Each row is a point. To make a cloud, some directions were put in groups of two or more. Within a group, all points are equally far from the middle, so they leave a hole (a ring in 2 directions, a hollow ball in 3). The other directions are filled evenly. Then the cloud was stretched, turned, moved and blurred a little. Count the holes, and give their numbers of directions, smallest first.

Cloud (13 x 2):
[[  7  19]
 [  8  -8]
 [ 18 -37]
 [ 20   4]
 [-23 -15]
 [ 18 -34]
 [-29   9]
 [  6   6]
 [  4  -2]
 [ 10   2]
 [ 32 -25]
 [ 60 -12]
 [-19  25]]
Holes: 0

Cloud:
[[-21 -13  28 -15]
 [-17 -24 -45 -27]
 [-22   9   6 -14]
 [ 36 -26  11   7]
 [  6  -8   6  18]
 [-22 -26  -4   8]
 [ -2 -28  15   6]
 [  7 -12  38  16]
 [-18 -37  -3 -41]
 [-16 -52 -35 -15]
 [  1   0 -48   2]
 [-27 -11   0  14]
 [  3 -19   5 -19]
 [  0  21  19   0]
 [-18  -2 -41 -21]
 [-60   0  15 -27]
 [-50 -31  15 -24]
 [ 30 -40 -27  -8]
 [-44 -12 -28  41]
 [ 27 -17 -28 -17]
 [-12 -59  -5 -26]
 [-16  18  38   1]
 [-18   4  32  -4]
 [ 34 -34 -39  25]
 [ 19  12 -13  -8]
 [-24 -12 -18  -8]
 [ -6   1  16 -12]
 [  8  32  -3 -26]
 [-51  -2  15 -44]]
Holes: 0

Cloud (51 x 6):
[[-22  -8  56   5  17  42]
 [ -2   4  40 -13 -35 -32]
 [  1 -31  24 -12  -2 -17]
 [  6  14  18  13  -2  16]
 [ 34  30 -13   0  -7   1]
 [ -8   0  17  22  27  -8]
 [-31 -33 -23  47 -13  -4]
 [-13 -41  35  16   2 -20]
 [ 26  -8  17  -7 -31 -44]
 [ -4 -15  39  -5  28   9]
 [ 34 -16 -37 -13   0   4]
 [  5  30  11  -5 -11 -34]
 [-10 -39  25  21 -16 -37]
 [-26  28 -14  -4 -27  11]
 [ 13   5  24 -26 -31 -10]
 [  0   9  -6   8  23 -10]
 [-12   6  21  14  11   5]
 [  9 -12  26  14  16 -20]
 [ 24 -21  -6  -8  -5 -16]
 [ -8  27   9  -1 -24  -2]
 [ 29  -3  38 -22  -2 -30]
 [ 33   1  31 -15 -23   8]
 [-27  13   0  18  -9  -2]
 [  3 -14 -38  40  -2  11]
 [  8 -24   5  54 -27   0]
 [-33  15  -9 -19   4  32]
 [-21  -2  39  14  24  23]
 [ 24 -28  22  30 -36 -11]
 [-36 -34  32  38   7 -47]
 [ 23  16   6  -3 -27   0]
 [ -7 -11 -20  25  -4 -40]
 [ 23  25  10  -5  -6 -22]
 [ 22   6 -16  12 -60   1]
 [-13  13   3  -6 -21 -35]
 [  5  14 -15  -1 -41   3]
 [-19  17   1 -45  14   5]
 [ 31 -22  -1  27  27 -34]
 [ 15   1 -32 -37 -27 -21]
 [-24 -43  33  -6  22  -6]
 [ -7  24  34  30 -26  10]
 [-36 -10  23  23  30  -3]
 [-21  17  33 -33  13 -29]
 [-10   4   9   0 -53  -4]
 [-12 -34  -4 -15 -16 -40]
 [ 30 -45  11   8   9   4]
 [ 16   4  -1  15 -22   5]
 [-30  24  13  -3 -22  -1]
 [-25 -29 -21  15 -10 -46]
 [-11  16 -15  -5  10 -51]
 [  1  21 -28  15 -18  23]
 [ 20 -21 -14 -12 -39  -4]]
Holes: 0

Cloud (83 x 8):
[[ 10  22  30  22 -20  12  19  -6]
 [ -7   5   2  -1  19 -36  -4  -1]
 [ 12   7  27  39   9 -12  11  19]
 [-35   4  11 -40  21   3  12  -2]
 [-28 -17  -9  -8   8   1  48  -5]
 [-16 -23  -5  20 -11  -2 -28   3]
 [ 10  15   1  18  23 -14  25  31]
 [ 11 -10  15 -25 -21  -1   0  29]
 [ -1 -27 -14   9 -16 -11 -36   4]
 [-27  10  12 -31 -19 -11  19 -10]
 [-37  -7  17 -25  -1  -5  19  11]
 [-35  -6 -11  -2 -18 -12   5  28]
 [-18  12  15  60  25   5  -9   6]
 [ 13 -16  -1  -7  -1  13 -37   4]
 [  4  23 -13  -1  -4   5 -15 -25]
 [ -6  22  23   3  17  -9  36   5]
 [ 14  21  11   0 -27   6  39   6]
 [ -9  19  30 -32   2  -2  13  25]
 [ -5   7  29   4 -18 -16   0 -29]
 [ -9   4   6  15 -34 -19 -24  18]
 [-20 -15 -14  47 -13  -8   4   7]
 [-34 -16  -7  -5 -19  -3  36  21]
 [-13  11  38 -17  -4 -31  47   1]
 [ -1  42  13  14  -1   6 -23  23]
 [-12  16  -5 -23 -31 -10  18 -12]
 [-33  10  40 -29   5  -1  17  14]
 [ 10 -16  13  47  18  -1 -12  -2]
 [  0  19  27   9   1 -18  36  17]
 [ -1 -16   3   1 -19  15  29  23]
 [-14 -27 -29  29 -23  -6 -13  15]
 [-25  10  -3  11 -14  -2 -32   4]
 [-20  20  30   7 -10 -21  -4   7]
 [-13  -5   2  23   8 -15  32   1]
 [ 13 -19 -20 -10   8  27   7   9]
 [  8 -10  12  25  -7   0 -45  35]
 [  6 -17  40 -45 -16 -23  25 -21]
 [ 29   4  -4  -1  11   5  28  11]
 [-10  -1  26   0  13  28 -27   0]
 [-15  21   9  -9  -2  -8  -8  20]
 [-23 -19  22 -17  22  -5  11  18]
 [ 24  10  12  -6  -7 -11  -9   9]
 [ 14   2   6   4  -6 -24  21   0]
 [ 34   3  -3  -1 -13   8  32   9]
 [ 38  14  32   2  -9   6  -1  -3]
 [  9 -10  49 -22 -15 -10  -5 -12]
 [-13 -14  24 -47  -5  -6  18  -5]
 [ 21  11  -5  35   6 -14 -16   4]
 [ -5 -24  30  18  -8 -20  45  41]
 [-29  -6   4 -26 -28   5  14  -1]
 [ -9 -34  39   2 -21  -3 -17 -18]
 [-21 -18   1  -6 -23   5  27  17]
 [ -3   1  27   4  13 -36 -12   2]
 [ 11 -13 -32  29  13  16 -16  13]
 [ 24   6  38   6  12  16  29   4]
 [-10  13  11   7 -12 -34  35  12]
 [-14 -28  21 -24 -10 -36   7   4]
 [-18   8  18  17   8   2 -39  20]
 [-17 -33  19  -8   7 -23 -20 -16]
 [ 19  10  29 -19 -18 -10  10  13]
 [  4   1   7   4   0  22 -35  22]
 [ -3  13  21 -34  22  -7   7  -9]
 [  0  16  -5  31 -31  31  20  15]
 [ -2  33 -11  23  -8  -5 -21   6]
 [  8 -16  21  -6  -4 -11 -28   8]
 [-23 -16 -12   7   7  24 -16 -23]
 [-28   2  22 -11  23 -31  -5   7]
 [ -7  14  34  18  10  -7  44  21]
 [ -8 -17   4  24  -1  -3  12  34]
 [ 18   1  10  38   9   4   0   7]
 [-16 -10  15 -25  -7  -4  10  21]
 [  3  35  21 -15 -29   6  18  16]
 [ -1 -11  -7   7 -20  15  23  32]
 [-13  16   5  17   9  34  18  24]
 [-22  -3 -11  -9  13  17   6  22]
 [ 28 -17 -12  13 -28  -7  25  -8]
 [-39   1 -12 -13  17 -24  -9   2]
 [ 15  -2 -19  13  15 -20  32  33]
 [-33   0  -7  17  22  13  12  10]
 [-11  10  19  32   5  34 -10  23]
 [-22  19  41 -11   3 -31  21  26]
 [-11 -20   5  41  18  -2 -17  15]
 [ -2   8  40  15   0 -30  46  24]
 [  3  15  20  36  18 -15  17  28]]
Holes: 1 (2)
